Every row gives one point. Any point is a mix of the corners, with weights that add up to 1. It lies inside the corners' shape when no weight is negative. Is each point inside? If not, which corners have a negative weight?

Corners:
(1): -23.7 3.0 -20.8
(2): 18.8 35.2 -16.1
(3): 31.1 4.0 53.6
(4): 19.6 -11.1 -28.3
Points:
-17.7 -4.5 -13.8 => outside (2)
30.8 2.3 12.6 => outside (1)
15.2 18.9 -12.5 => inside
18.4 -8.5 -24.7 => inside
2.3 -7.0 -4.3 => outside (2)
2.9 15.9 10.2 => outside (4)
18.6 -8.3 -23.5 => inside
17.8 15.8 -18.2 => inside

Corners:
(1): -16.4 2.5 21.2 -27.4 -36.6 -15.5 1.6 -22.9 -3.5 34.6 7.8
(2): -32.0 44.1 28.2 -34.6 8.9 -67.0 4.7 6.7 2.3 -6.3 -12.0
(3): -18.3 25.5 -2.0 -29.7 -2.0 -4.0 23.1 12.4 24.2 23.8 -21.8
(4): -24.3 -51.5 11.9 -24.2 21.1 7.9 -18.1 -7.1 -38.7 -52.2 -6.9
(5): -30.0 -44.1 -39.5 20.2 5.2 1.5 4.8 2.8 10.1 -19.6 29.4
(6): 18.1 21.9 5.9 5.1 13.4 0.6 38.6 -42.3 17.9 42.3 17.0
(7): 15.5 29.7 -20.0 21.8 18.5 22.5 -4.6 -6.2 21.1 -42.4 13.3
(8): -27.9 -28.6 -4.8 14.7 -13.2 -7.4 -6.5 16.9 25.7 -19.1 23.3
(9): -19.0 12.3 13.1 -6.6 -31.4 23.1 6.6 -23.4 18.4 -54.9 49.1
(10): -25.3 -11.0 8.9 7.7 -22.2 -17.5 -9.8 -42.9 13.8 10.4 7.1
(11): 11.6 -11.6 -20.7 -31.2 -6.5 -6.2 34.7 -0.2 22.6 28.7 -20.3
(12): -26.6 24.0 27.4 -12.6 -26.0 -35.5 14.5 -1.1 -3.9 1.4 -16.5
Points:
-19.5 -11.0 5.3 -8.2 -6.7 -10.4 2.0 -13.2 0.3 -7.9 0.3 => inside
-20.9 11.1 12.9 -9.2 -10.6 -24.6 7.8 -8.5 6.4 -0.1 -0.8 => inside
-22.4 6.4 -0.5 -16.1 -13.6 -22.4 21.6 1.1 14.8 12.2 11.5 => outside (4, 7, 10)
-19.4 -6.4 2.8 -14.1 -12.8 -12.4 2.1 -8.9 7.9 -3.5 1.0 => outside (6)
-12.9 4.3 6.3 -17.0 -10.9 -17.0 13.5 -5.4 7.1 5.1 -4.6 => inside
-9.9 -11.8 6.8 -11.9 8.8 -1.9 6.5 -16.0 -5.5 -9.0 2.7 => inside
-7.2 8.9 -6.3 0.8 -5.4 -0.3 12.6 -5.0 25.2 -5.7 23.2 => outside (4, 10, 12)
-16.0 0.4 11.1 -15.9 -22.0 -12.0 5.1 -14.3 4.0 14.5 7.8 => inside
